Each row is a point. The window is the flat piece filled in between its corners: a triangle in 3 columns, a solid with four corners in 4, and so on. A path goes straight from each point to the next, and from the last back to the first. List the points from which the path goes on through the window.

Window (3 x 3):
[[ 1.13  0.58  0.49]
 [ 1.60  0.10 -1.52]
 [-0.20 -3.87  3.51]]
Path:
(1): [ 3.46 -2.39  1.80]
(2): [ 2.29 -1.15 -0.35]
(3): [ 0.13 -0.82 -0.52]
(4): [ 0.67  1.42 -1.60]
(5): [ 4.33 -0.08 -1.38]
(6): [ 3.48  2.11 -0.67]
(7): [ 0.30  1.26 -1.78]
(8): [ 0.26  1.03 -1.30]
(9): [ 2.03 -0.41 -0.36]
(10): [ 2.69  0.03 -1.05]
(11): [ 0.04  2.14 -1.26]
(12): [-0.23  1.70 -0.16]
Through the window after points: 8, 12

Window (6 x 6):
[[ 1.37 -0.97 -0.56 -0.77 -0.89 -1.71]
 [ 2.32 -1.13 -0.88  2.17 -3.00 -0.18]
 [ 1.20 -0.15  2.26  0.50  1.15 -0.51]
 [-2.64 -2.28 -0.44 -1.92  2.30  0.51]
 [ 1.77 -0.57 -4.64  2.42  0.77 -0.23]
 [-1.55  3.98 -0.61  0.47 -3.06  3.80]]
Path:
(1): [-1.40  0.70  0.15  1.07  0.01 -0.39]
(2): [-3.14 -0.59 -0.53  1.11  0.43 -0.29]
(3): [ 0.77  0.40 -2.78 -0.69 -0.69  2.11]
(4): [ 2.84  0.48 -3.44  0.30  0.99  2.62]
(5): [-0.77 -1.75 -2.92  2.38  0.18 -2.62]
(6): [-2.34 -0.35 -2.37  3.84 -0.61 -0.25]
(7): [ 2.23 -1.43 -1.56 -1.17 -1.31  0.46]
(8): [ 0.65 -1.06 -1.95 -1.26  0.07  2.60]
(9): [-1.19 -0.98 -0.44  0.59  0.15 -0.60]
(10): [-1.45  0.94 -1.13  1.81 -4.36 -2.06]
(11): [ 3.89 -1.27 -0.84 -0.66  1.42  0.27]
(12): [ 1.20 -0.42 -1.76 -2.31  1.64  2.73]
(13): [-2.03 -1.37  0.38 -0.34  1.01 -0.38]
(14): [-1.78 -0.33  1.83  1.22 -3.32 -1.06]
(15): [ 0.46  0.76 -0.45  0.04 -1.40  2.13]
(16): [ 2.98  0.04 -2.82  0.04  0.28  1.16]
Through the window after points: 4, 8, 12

Window (8 x 8):
[[-0.03 -2.01  6.55 -2.62  1.02 -3.69 -4.31 -2.05]
 [ 1.60 -0.02 -2.47  3.00 -0.04 -0.91  2.47 -0.07]
 [ 2.99  1.94 -1.38 -1.03 -1.53  1.59 -0.75  1.35]
 [ 0.62  0.79  0.26  1.75 -3.64  2.33  2.94  1.26]
 [-2.00 -3.48 -1.74  2.51  2.07  1.30  0.73 -2.41]
 [-1.11  2.58  0.64  1.24 -1.93  0.63  0.40 -1.28]
 [-1.95  2.16  3.72  2.17 -0.38 -0.07 -1.33  2.31]
 [-1.41 -1.10 -0.84  0.85 -3.29  0.09 -1.94 -0.08]]
Path:
(1): [ 0.52  0.35  2.01  2.44 -0.84  1.65  0.01 -0.99]
(2): [-0.27 -0.53  0.31 -2.20 -1.98 -2.69  0.34  1.58]
(3): [-1.61  1.59  0.04  0.45 -0.88 -0.14  0.71  1.17]
(4): [ 1.32  0.72  1.74  2.46  0.32  0.77 -0.60 -0.04]
(5): [-0.60 -0.29  1.13  2.29 -1.74  0.34 -1.84  0.12]
(6): [-1.96 -1.76 -1.78 -3.15 -3.46 -1.47 -1.20 -0.75]
(7): [-2.47  1.34 -0.60 -3.40 -1.85 -1.02 -0.26  0.81]
(8): [ 1.32  0.07  0.67  1.89 -1.44  1.07  0.18 -1.16]
(9): [ 1.86  0.25 -0.06  0.99 -1.85  1.93 -2.01 -0.24]
(10): [-0.43  0.43 -0.99 -1.26  1.13 -0.86  1.69  0.61]
(11): [-0.41  0.53 -1.41 -0.12 -1.40  0.35  0.32  0.75]
(12): [ 1.32 -1.31  0.35  3.25 -2.76  2.25  1.80 -1.59]
Through the window after points: 1, 5, 9

Window (11 x 11):
[[ 0.65 -0.86  2.09 -1.87  1.01  1.26 -0.41 -0.38  0.64  1.63 -1.26]
 [ 1.62 -2.86 -0.38  0.79 -0.97 -0.19  1.36 -0.76 -2.31 -0.22  1.11]
 [-1.01 -0.88  0.93  2.00 -1.10 -0.17 -0.97  1.73 -1.05 -0.59  2.49]
 [-1.74 -2.06  0.19  0.05  2.44 -0.37 -0.12  1.63 -2.23 -0.64 -0.65]
 [ 0.63 -0.86  1.37 -0.60  0.67 -2.53 -2.24  1.19 -4.05 -0.47  1.91]
 [-0.86  0.21  0.14  0.74  1.92  0.56  0.15 -0.52 -3.27  0.96  2.31]
 [ 1.01 -0.51 -1.19  1.11 -1.98  0.76  0.64  1.49 -2.42  2.59 -0.93]
 [-2.71  2.52 -5.00 -1.90 -1.90  2.45 -3.76  0.01  0.91 -4.45  0.07]
 [-4.05  2.48 -3.87 -4.30 -5.79  1.30  0.40  1.20  0.56 -2.56  1.57]
 [-2.47 -3.05  0.43 -2.32  0.67 -0.45 -1.82 -1.77  0.74  4.16 -0.94]
 [ 0.10 -0.47 -0.96  0.16  2.88 -2.27 -0.24  0.87  0.02  1.03  1.39]]
Path:
(1): [-0.36 -0.33  0.23 -0.35 -0.53 -1.29  0.47  0.19 -0.87 -1.03  0.38]
(2): [-0.68 -1.04 -2.72 -0.18  0.92  2.91 -1.36  2.26 -2.53  1.33  1.22]
(3): [ 0.66 -0.74  0.52 -0.30  0.28  1.80 -0.53  1.04 -3.02  1.07  2.10]
(4): [-3.38  0.86 -1.32  1.41  1.96 -2.76  0.20 -1.69 -0.80 -0.44  0.31]
(5): [-1.55  0.53 -0.73 -0.46 -0.65 -0.66 -1.67 -0.25 -0.38  0.24 -0.05]
(6): [-0.52 -3.96 -3.78 -3.11  0.86  3.28 -0.56 -0.16  0.10 -1.21  1.40]
(7): [ 0.20 -1.63 -1.10 -1.01  1.53  1.21 -0.69  1.66 -1.59  0.94  2.24]
(8): [-2.32  1.31  0.55  2.11 -1.45 -2.95 -0.56 -1.11 -2.77 -1.64  0.38]
Through the window after points: 3, 5
